Each row is a point. The points of each table are mixes of a few directions, plus a little noise. Count the directions of each table, and those that both share. Where both have some left over, give the other angles between the two spaces (their principal angles), to ten degrees, smallest first.

First, 4 rows:
[[ -4  -1 -32]
 [ 14 -19  27]
 [ 21 -40   3]
 [-30  60   2]]
Second:
[[-18  50  45]
 [ -2   7   6]
 [ 20 -54 -48]
 [ -3   9   8]
 [  5 -12 -11]]
Directions: first 2, second 1, shared 1

First, 7 rows:
[[ 21   1  -8  11 -27  35]
 [  8   0  -3   4 -10  13]
 [  2   0  -1   0  -2   3]
 [ -5   0   2  -3   7  -9]
 [ 26   0 -10  13 -33  43]
 [-34  -1  12 -18  45 -58]
 [-16   0   6  -8  21 -27]]
Second (7 x 6):
[[-21  33  -7 -10  13 -26]
 [ -9  18 -17  13  -9 -26]
 [ 11 -18  12  -5   1  22]
 [ 12 -18  -5  12 -12   7]
 [-19  30  -4  -9  12 -22]
 [ 28 -60 -12   8   0  34]
 [ -2  16  35  -9  -5  12]]
Directions: first 1, second 3, shared 0; angles 40

First (7 x 9):
[[ -1   6   1   9   4   5  15  13   2]
 [ 46  -9 -13  21  -2 -15   3 -24 -26]
 [-13  10   4   5   6   9  18  23   9]
 [-41   7  12 -21   1  13  -6  19  25]
 [  9   9  -2  19   6   4  25  16  -4]
 [-43 -10  11 -48 -11   1 -48 -17  22]
 [ 44 -12 -14  15  -5 -17  -7 -31 -27]]
Second (9 x 9):
[[  3  -8  16   2 -15 -25  -3  18   6]
 [ 32   1  19 -18  19  49  -6 -12  10]
 [ -8   1 -60 -29   9 -21  34 -13  -9]
 [ 10  16  49  19  23 -25   1 -10  29]
 [-10 -10 -16   1 -21  18 -12  12 -19]
 [ 18  -6  34  -3  -3 -33   2  13  21]
 [-25   2 -25  15  -9  26 -11  -4 -24]
 [  6  -8 -20 -16  -6  34  -3   1 -13]
 [-25  12   1  28   3 -23   0  -6  -1]]
Directions: first 2, second 4, shared 0; angles 80, 80

First (10 x 14):
[[-21   1 -15   3  14   4  14   2   0  -8 -14  28  -3 -22]
 [-24  -4 -10   2  12  -6   9  11   0   0 -18   2  -4 -10]
 [-35   6   0  -5  14 -18  18  35  -8  22 -18   7  -3  -4]
 [ 15 -13   2   5  -8   0 -19 -13   8 -10   1 -40  -1  14]
 [-34  16 -10  -4  19  -1  31  21 -10  11 -12  60  -1 -27]
 [-16  -3  -7   2   9  -3   6   7   1  -1 -12   1  -3  -7]
 [ 24  -5   6   1 -12   5 -15 -15   5  -6  12 -21   2  13]
 [ 35  -5  11   1 -19   6 -21 -19   5  -6  19 -28   4  20]
 [ 47  -5  10   3 -23  14 -25 -33   7 -15  26 -22   5  17]
 [ 11  11  13  -7  -8   0   3   6  -7  15  15  13   4   7]]
Second, 9 rows:
[[ 15 -21  -4  14   1 -29   3   6  -8   0  10 -10  10  24]
 [-25  11  -6  -8   7  19   1  -2   8  -5 -20   5 -11 -24]
 [-19  -5 -11   5  15 -17  17  16  -7   4 -10  17   2  -5]
 [ 33  -8   1  11  -4 -17   8  -3 -14   2  30  29  17  18]
 [ 44   5   7  -3 -26  45 -34 -56  19 -32  20 -16  -4  -5]
 [-22  -5  -5   0   9  -9   3  13   2   3 -18 -14  -5  -3]
 [ 15  22  21 -16 -16  20  -8  -5   1  12  15   5  -1   0]
 [-29  16   5 -12   7   1  11  23  -3  18 -15  10  -6 -11]
 [-11 -14  -7   7   6 -14  -2   6   3  -3 -13 -25  -2   6]]
Directions: first 3, second 4, shared 3

First:
[[-20  10   0  -4  27   6 -20   8  16 -16 -35  36   0  -2   7   2  20  10
   -1   0]
 [  5  -4   1  -1 -10  -3  -1   0  -2   4  10  -9   1  -4  -5  -6 -12  -3
    1   1]
 [-16 -13  14   9  -8   7   5   1 -11  34  11 -18   1   3  -5  -9  -7  -4
    6  -2]
 [ 10  -4  -2  17  -1   7  54 -16 -25  18  23 -29  -7  27  11  32  27  -6
    0  -7]
 [ 15  -4  -2  -4 -18  -8  -2  -2  -3   1  18 -16   1  -7  -8  -8 -21  -5
    0   2]
 [ -9   9  -5  13  30  13  35  -8  -6  -4 -17  12  -6  26  20  37  51   6
   -3  -7]
 [ 21  12 -14 -10   2 -10  -5  -1  10 -33  -6  13   0  -5   2   7   1   2
   -6   3]
 [ 44  16 -22 -29 -16 -28 -38   4  24 -60  -1  18   4 -30 -11 -16 -37   0
   -8  11]
 [-50 -23  31   9  -6  14 -28  14  -3  57  -3  -7   6  -8 -13 -37 -22   0
   12  -1]]
Second:
[[ -5  -4   4   1  -3   2  -3   0  -1   9   2  -4   2  -1  -3  -6  -5  -2
    2  -1]
 [ -6  -8 -12  19  -5  32  40 -25   3  33   7 -22  32  19   6   6  14 -16
    6 -20]
 [ 18   2   2  -9  -6 -21  -8   8  -9 -19  11  -2 -19  -7  -5   2 -11   5
   -3  10]
 [-27   2  21  14  34   1  24  10 -25  11 -12  10 -34  25  17  36  50  16
   -1   4]
 [ 33  10 -36  -6 -15  12  12 -25  27 -22   1  -4  39  -5   1  -3 -11 -16
   -2 -12]
 [ 11  15 -34  -9   7  18  -9 -17  42 -31 -29  27  42  -8   5  -7   3  -9
   -2 -12]
 [  0  12  -7  -3  21  -2  -2   2   7 -25 -21  24  -6   4   9  16  23   8
   -4   1]
 [-37 -18  41  -1  -4 -13 -39  30 -18  35   4  -2 -28 -15 -15 -28 -25  12
    6  14]
 [-36 -10  29  -3   6  -5 -42  25  -2  20 -12  14 -16 -14 -10 -26 -15  12
    5   9]
 [ 51   5 -16  -9 -25 -22  16  -9  -9 -28  34 -24  -7  -4  -5  10 -20  -7
   -7   7]
 [ -2  -8   8   6  -8  -1   9   1 -13  18  15 -17  -7   5  -3  -1  -4  -2
    2   1]]
Directions: first 3, second 4, shared 3

First, 10 rows:
[[  0  -7  -8 -10   7  -8   6 -11 -22  -6  10  -1  12  -3  -7  -1  21  -9
    8   4   8   1   5   4 -17   2   2  -6  -7  22   2  24]
 [ 15   3 -15   2  19  -6   9   6 -12  15  -4  -4 -19  31  -5 -11  -8  -5
    0   1  -7   9 -22   3  20  -9 -16   8  -3 -22  -4   3]
 [ -2   6 -28   9  -2   5  18  -1   8  15 -12  -8 -15  25  -5  -8 -11  -5
   -3   2 -13   2 -15  -2  12  -4 -10  -1   0 -20  -5   0]
 [  9 -13 -10  -4  15  -8   7  -3 -21  -2  22 -12  12  -4   6  -2  21  -6
    5   0   3   0   3  -1  -9  -6  -1  -9  -4   5   0  -1]
 [  4 -11 -13  -4  11  -4   8  -7 -18  -4  23 -17  18  -8  10  -1  22  -4
    1  -1   1  -3   9  -4 -15   0  -2 -10  -1   5   3  -8]
 [ -5   7  26  -7 -18   7 -20   7  20  -8  -8  13 -13 -13  -1   9 -19  10
    1  -6   4   6  13   8   8  -4  11  -1   5  -3  -7 -17]
 [  0  -7 -13  -3  12  -4  10 -12 -22  -7  22 -17  33 -12  10  -2  29  -4
   -5   3   2 -11   9 -11 -27  15  -8  -2   1  18  13   3]
 [ -7  -4  36  20 -17   4 -20  15  32  -2 -18  23  -4 -19   3  12 -15  10
   -2   0   4 -10  -3  -4  13  -2  21   9   0   4   2   1]
 [  3  17   2  -6   5   1  -3   0  -2   3 -10   1  -6  14  -3  -5 -12   3
   -8   0  -4   4  -5   0   5  11 -17  14   6  -7   5  -1]
 [-16  10  23   3 -32  12 -16   6  38  -4 -26  22 -19 -11  -9  10 -27   9
    2  -3   1   1   7   7  11  -3  19  -1   3  -1  -9  -4]]
Second (9 x 32):
[[  3   4  11  -1  11   0   1   0 -13  -1   5  -7  21  -6  11   1  15   4
   -9   0   6 -13   1  -1  -7  13  -5   0   5  13  10   3]
 [  8  -8  -9  15  -6   1   3   4   6  15  -3   6  -6  10  -5 -10   3   3
    1   2   5  -4  -9   9  12 -13   3  -9 -13  -1 -14  19]
 [  2  11   8 -10  13   2   6   3 -14   0   2 -14   7   4  10   3   7   2
   -6  -4   2  -5   0   4   3   6  -6  -8  11   0   5  -9]
 [ -9   6  -5  -6  -9   8  13   6  10   5 -10  -9 -21   8   0   8  -8  -3
    9  -7  -4   4   0  14  18 -17  14 -27   6 -15 -15 -14]
 [ -3 -11 -21  13 -24   5   6   4  27  15 -13  12 -34  13 -16  -4 -17  -3
   15   0  -3  10  -8  13  22 -32  19 -19 -16 -17 -28   9]
 [ -4  12  13 -15  12   2   4   1 -13  -8   3 -15  13  -5  12   9   7   0
   -5  -4   0  -5   6  -1  -5  13  -4  -5  16   3  10 -16]
 [ 18   0   1   9  16  -5  -2   2 -18  11   7   2  15   9   4 -15  15   6
  -12   4   9  -9  -9   1   0   7 -17  11  -8   9   4  20]
 [ -9  -4   5   2  -9   2  -2  -2   7  -7   0   2  10 -15   2   7   5   0
    1   1   1  -6   7  -4  -9   4  10  -3   1  11   4   1]
 [ -5  -9  -3  -9  -5 -14 -28 -17   8 -30   9  24  -5 -19 -19   4 -28 -11
    5   9 -17  30   9 -34 -33  20 -12  60  -2  -5  23 -13]]
Directions: first 6, second 4, shared 2; angles 40, 70

First (11 x 32):
[[-11  18   6   2   4  11  18  16   8 -45 -40  -1 -13 -16  37  11 -14 -26
   -7   1   3 -19 -13  -1 -44  17 -12  17   3   6  -4  -3]
 [ 13 -23  -3   3   5 -26 -11 -21   9  49  45  10  10  17 -39 -14   8  21
    8   6 -12  15   1   8  45 -10  11  -5 -22 -10   8 -10]
 [ 16 -26 -20 -11  20   9  -1  -9   7 -24  -2 -13   1  18  17  11  10 -18
   -5 -20 -23  17 -10   9  -8   8  -7  -4  -3  -4   7 -18]
 [ 11  27   4   4  -2   5 -12   8  -2  17 -13  22  -5   0   4  10 -17  13
    0  13   6  -1  21   3  -4  10   5  21  26 -11   2   8]
 [-30  27  32  20 -20 -29  15   7  10  23   6  19  -6 -28 -21 -21 -17  12
    7  31  23 -33  -9  -8   5  -7   3  15 -26   9  -9  10]
 [-12  -8 -11 -14 -20  32  -3   6 -36 -25  -8 -35  12  -4   4  -1  26  -1
   -3 -28  16   9  14 -16  -1 -22  -1 -43  28  17 -10  22]
 [ 30  19 -13  -5   7  15 -26   2  -8  22 -11  20  -1  16   7  20 -11  17
   -2   3  -5  18  35   8   1  13   8  17  43 -21   9   7]
 [ 10 -29 -11  -5   7  -9  -5 -16   3  15  28  -8   9  16 -18  -6  16   4
    4  -9 -14  16  -6   4  24  -8   3 -16 -16  -3   4 -11]
 [ 19 -13 -14  -6  24   3  -1  -5  14 -17  -7   2  -5  16  20  15  -3 -16
   -5  -8 -23  11  -9  12 -13  17  -6  13  -3 -10   9 -20]
 [-23  -6  12   6   4 -12  28   3  18 -34  -7 -10  -7 -16  14 -10  -2 -27
   -1   3  -2 -23 -37  -2 -23   4 -13   4 -39  15  -5 -13]
 [-24  16  15   4 -31   0  -2   8 -23  19   8  -5   7 -19 -23 -17   5  21
    5   7  31 -12  15 -17  17 -24   8 -20  10  13 -12  27]]
Second (9 x 32):
[[-16  -5  -3   0  18   8  35  17  24 -53 -19 -17 -15 -18  28  -4   3 -32
    0 -11  -8 -18 -35  -7 -37  10 -21   6 -35  10   6 -18]
 [  9  23  16  -5 -15 -12 -48   9 -20  38  46  27  -6  48 -29   2 -13  30
   -4  20  20  16   1  16  60   8  39 -17  39  -5 -30  29]
 [  3 -19   5   6 -16 -15  -9 -35 -15  13 -10  -1  22   0  -3   7  -2  -2
   -5   4  -5   5  16  11  -2 -10   3   0   8   3  -6   0]
 [  0  20  -2  -6  10  11  -3  31   8  -1  17   7 -18   8  -5  -5   0  10
    4   1   9   0 -10  -7  15   9   5  -3   2  -4   0   6]
 [ -7 -31 -10   8   2   0  35 -30   7 -25 -45 -23  18 -39  23   3   9 -28
    0 -14 -20 -11   7  -6 -51 -13 -30  14 -28   7  20 -25]
 [ -8  -6   4   1   4  -3  11   0   6 -24  -8  -6  -3  -2  13   1  -1 -17
   -4  -2  -3  -8 -19   3 -14   5  -5   0 -13   7  -4  -7]
 [  4  -4  -1   2  -6  -2  -5 -12  -7  14  -3   1   9  -2  -5   2   0   6
    0   1  -1   4  14   2   2  -6   1   1   6  -2   2   1]
 [ -1  15 -11  -4  18  19  15  31  16  -9   1  -3 -17 -12   3  -7   7   4
    8  -8   2  -4  -4 -17  -6   4 -10   4 -11  -5  16  -4]
 [ 14   8   1   0 -14  -5 -31  -9 -20  47  19  16  11  16 -26   2  -3  30
    2   9   8  16  30   5  34  -8  19  -5  31 -10  -4  17]]
Directions: first 4, second 3, shared 1; angles 80, 80

First (8 x 32):
[[  5   5  -2  14   5  -2  -9  -4   0   1   5   8  -2  -4  -6   5  -4  -1
    4  -9   9  14  -7  -2   0  -2 -12  -4   3 -10  -6 -11]
 [  6  -4 -12  -4 -30  18  23   5  15  14  15 -12  18  14 -10  -7 -34  -3
   10  -9  -8  21 -20  11  -7   4   4   5  -1  -4   3 -12]
 [-12   7   0 -11  11  -1   7  -3  13  -1  -2  -6  23 -10  16 -17  36   4
    3  30 -14 -20  27 -17  13  -9  -2  -9   3  -3  -2   8]
 [ -2   8  -1   0  16 -19   5 -19  -1 -13  -4  -3   8   3   6 -11  -2  -6
   13   7   3   4   8 -24  15  -6 -14  -3   2  -8  -3   4]
 [ -1   3   4  14   9  12 -24  14   2  12   4  18 -10 -22   1  14  37  10
  -12   0   3 -10  12  14  -7  -3  -2  -7   5  -4  -7  -8]
 [ -4  -9   9  -8   2  -9   4  -8 -12  -6 -16   0 -23  24  -5  19 -13  -8
  -12  -8  16  -5   6  -6  -1   6  10  24  10  32   9  30]
 [  4  -1  -3 -13 -12   4  10   5  -3   0   8  -8  -1  -2   9 -15  -9   2
    8  -4 -15  -5  -4  11  -4   5   5  -1 -18 -12   2  -4]
 [  4 -11   5   7  -1  -4 -14  10 -13  -6 -10   3 -12  -1 -10  13 -10   4
  -14  -7   6   1 -21  12 -10   5  12  -4  -3   9   5  -6]]
Second (11 x 32):
[[  4 -11   2   9  -4   0 -14  15  -8  -5  -8   1   2 -10 -10   7  -7   9
  -13   0   0   2 -26  14 -10   3  12 -15  -5   2   4 -18]
 [ -1  13  -2 -22  -4   6  21 -11   1   8  19  -3 -18   7  22 -15   6  -8
   19 -11 -11 -13  34   1   6   2 -10  24 -13 -12  -4  23]
 [  6  -6   1  -5  -9   4  -5  13 -10  -1   2  -1 -12  -8   3  -2  -5   6
   -4  -9  -9  -6 -11  21 -10   6  10  -3 -17  -6   2  -8]
 [  1  -6   2   6   1  -3  -9   8  -4  -5  -7   0   5  -7  -5   3   0   6
   -9   5   0   0 -14   4  -4   1   7 -12  -1   2   2 -10]
 [-12  22  -2 -25  15  -5  29 -29  13   3  12  -6   1  10  30 -24  27 -13
   26  12  -8 -18  60 -31  25  -9 -22  22   3  -8  -7  37]
 [  4 -10   1  14  -4   0 -15  12  -4  -2  -9   3   5  -4 -17  12 -11   6
  -13  -1   6  10 -28   9  -9   2   9 -13   3   6   3 -18]
 [ -1  -2   0   9   3  -2  -5  -1   4  -1  -6   2   8   2 -10   7  -3   0
   -4   4   7   8  -7  -6   1  -2  -1  -5  10   6   0  -4]
 [ -6  16  -3 -15   6   1  23 -22  11   7  14  -2  -4  13  16 -11  10 -13
   20  -2  -1  -5  40 -19  15  -4 -18  23   5  -5  -6  27]
 [  2  -1  -2  11  -5   4  -1  -2   4   6   1   4  -1   8 -14  12 -14  -3
   -1 -10  11  15  -9   1  -3   1  -3   5  10   6   0  -3]
 [  2 -10   3  12   1  -4 -17  12  -5  -8 -13   1  10 -10 -12   7  -1   9
  -15   9   3   3 -26   5  -6   0  11 -20   2   6   4 -18]
 [  0  -4   1   6   0  -2  -6   4  -1  -2  -5   1   4  -3  -6   4  -2   3
   -6   2   3   3 -10   1  -2   0   4  -6   2   3   1  -7]]
Directions: first 6, second 3, shared 3

First (9 x 32):
[[  6   2   5  -2   7   4   6  12   4  -3  -3   3 -14  -2  -4   6  -9  14
    5  -8   6  -5  -3   6   6  -9  -1  -8  -1   3  -5   4]
 [ 14   5  11  -5  14   9  12  27   9  -6  -7   5 -32  -5 -11  14 -22  32
   14 -18  14 -12  -5  14  12 -21  -2 -18  -3   7 -12   8]
 [ -7  -2  -5   2  -8  -4  -7 -14  -4   2   3  -2  16   2   5  -6  11 -15
   -7   8  -8   6   2  -7  -6  10   1   9   2  -3   6  -4]
 [ 27   8  20  -8  27  16  24  50  16 -11 -13  11 -60  -8 -20  25 -40  60
   24 -32  28 -23  -8  27  23 -38  -2 -35  -6  11 -21  15]
 [-16  -6 -12   6 -16 -10 -14 -30  -9   6   8  -6  35   6  12 -15  24 -36
  -13  19 -16  13   5 -15 -14  22   2  21   3  -7  12  -9]
 [  1   0   0   0   1   1   1   2   1   0   0   1  -2   0  -1   0  -1   2
    1  -1   1  -1   0   1   1  -1   0  -1  -1   0  -1   0]
 [ -5  -1  -4   2  -5  -3  -5 -10  -3   2   2  -2  11   1   4  -5   8 -12
   -5   6  -6   4   1  -5  -5   7   1   7   1  -2   5  -3]
 [ -8  -3  -6   3  -9  -5  -8 -15  -5   3   4  -4  19   2   6  -8  14 -18
   -7  10  -9   7   3  -8  -7  12   1  11   1  -4   7  -5]
 [-12  -3  -9   4 -12  -8 -11 -22  -7   5   5  -4  26   4   9 -11  17 -26
  -10  14 -12  10   4 -12 -10  17   1  16   2  -5  10  -7]]
Second (10 x 32):
[[-18  20 -35 -19   2   4  -3  20   8 -35  19  12  16   9   8 -11   5   7
   -3  16  19   4  -7   9  15   5 -12 -11  10  -1   5   6]
 [-16  14 -20 -13  -1  10   6  17  -3 -19   6  14  22   8   6  -5  14  13
    2  27 -12  -4   2  13  16  -4 -17 -15   3   5  -5   8]
 [  9 -13  17  16 -11  -6 -13 -12   8   4  -7   4 -12 -15   6  -2 -11  -3
   -3 -35  12   8 -17 -21 -28   6  -7  13   1   4  -8  15]
 [ 21  -5  31  13  16 -18   3 -14 -23  22   3 -33  -5  -2  17   4 -13  -1
    5  -4  -1 -36   5 -13 -11  -9  19   9  -2  12   9 -19]
 [-12  35 -13 -10   2 -16   6   5  26 -36   9  16  -4 -14  -6   2   3  -1
   -8  22   7  26  -6   3  -3   4 -19  -4   3 -23 -15 -10]
 [  7   5  27  11  16 -12   4  -7 -19  13   1 -14   9  -1  23   8  -6  10
    8  18 -16 -34  14  -8   2 -12   4   5  -2  15   0 -11]
 [  0 -16 -13  -8 -10  19   6   8 -17   9  -4  -5  11  15  -7  -9  14   2
    2  -5  -9  -8  -4  10   5  -2   2 -14  -3  10   5  12]
 [-10 -32  -9   1  -8  33 -12   2   1  27 -21  21   1  16 -20   8   4   0
    5  -7 -16  20  22  17  31   4  12   4  -5   3  11  17]
 [ 10  -6  -3   0   0  -6  -3  -6   9   6   1 -13 -22  -2 -17   0  -9 -17
   -7 -21  23  14  -4  -1  -6   9  19   8   0 -15  11 -13]
 [ 11  -1  19   9  -5 -10   4 -13   6   8  -9  -3 -15 -14  -9   6  -2  -7
   -2 -11  -5  11  -5  -7 -21   0  -2   5  -6 -10 -12  -5]]
Directions: first 1, second 6, shared 0; angles 90

First:
[[-16  -4  -6  13  25   4   4  16  -3  13  -2   3 -14   6   4   1  -7   0
    0  13   0  12  -4  11  -9  10  -3   5  -6   1  12 -13]
 [  1   0   0  -1  -2   0   0  -1   0  -1   0   0   1   0   0   0   0   0
    0  -1   0  -1   0  -1   1  -1   0   0   0   0  -1   1]
 [  2   1   1  -1  -3   0  -1  -2   0  -1   0   0   1  -1  -1   0   1   0
    0  -2   0  -2   0  -1   1  -1   0   0   0   0  -2   1]
 [-13  -3  -5  11  21   3   3  13  -3  11  -2   3 -11   5   3   1  -6   0
    0  10   0  10  -3   9  -8   8  -2   4  -6   1  10 -11]
 [-27  -7 -11  22  44   7   8  29  -6  22  -4   6 -24  11   6   2 -12   0
    1  22   0  21  -7  18 -16  16  -5   9 -11   2  21 -22]
 [ 37   9  15 -30 -60 -10 -10 -39   8 -31   5  -8  33 -15  -8  -3  17   0
   -1 -30   0 -27   9 -25  23 -22   7 -12  15  -2 -29  30]
 [  9   3   4  -8 -15  -2  -2 -10   2  -8   1  -2   9  -4  -2  -1   4   0
    0  -8   0  -7   2  -6   6  -6   2  -3   4  -1  -7   8]
 [  6   2   2  -5 -10  -2  -2  -7   1  -5   1  -1   6  -3  -1   0   3   0
    0  -5   0  -5   1  -4   4  -4   1  -2   3   0  -5   5]]
Second, 10 rows:
[[ 15   1  19  -8 -15  14  17 -17  26  -9 -11  -2   6   9 -17  -3  -8  -1
   -6   0  10 -18 -12 -22 -20 -22  26  -6  -1   2  -4  -7]
 [-10   0 -14   6   2   1 -14   5 -22  10  16   0 -17 -11   9   8   4 -13
  -10   2 -18  10  18  -1  12   8 -26   2   3  -2  -1   5]
 [ -9  -8 -12  11  29  -3   0   1  17 -11   1  -2   8   4   9 -14   5  -4
  -12  -3   5   4 -25   2  -8 -19  -1   4  -2  12   3   6]
 [ 11   6  18 -15 -28  12  -6   4 -14 -11   3   3  -7  -8   0   9 -16  11
   15  18   5 -13  22  -2   7  13   3 -19  -2  -4   9  -1]
 [ -7  -7 -13  11  29 -13   4  -1  19  -5  -6  -3  17   7   6 -15  12   1
   -5 -13   7   7 -29   9  -5 -14   4  11   0   9  -2   5]
 [-15   4 -23   9  16   3   2  10 -27  15   0   2 -14  -9   5   7  12   3
    4  -2  -9  15   8  10  11  15 -10   1   7  -4   6 -11]
 [ -1   6  -1  -3  -7  -4   3   6 -19  11  -6   3  -3  -3  -2   8   4  10
   17  -1  -1   5  13  11  11  21   1   0   3  -9   2  -8]
 [ 18   3  14 -14 -28  -1  -1 -16   9 -13   0  -2  12  -2  -7   0   0   1
    1  -7   3 -15   3 -13   3 -10   8  -6   3  -1 -10   9]
 [ 15  -1  33 -10 -28  -6   4  -4  20   5  -6   1   4  15 -16   4 -20  -1
    5   6   5 -12   7  -5 -13   5  13   5 -11  -8  -7   0]
 [-18  -5 -21  15  29  -4  -8  11  -9   6   8   0  -8  -3  13  -3   7  -7
   -8   1  -8  16  -5  10   4   2 -19   7   0   5   5   3]]
Directions: first 1, second 6, shared 1
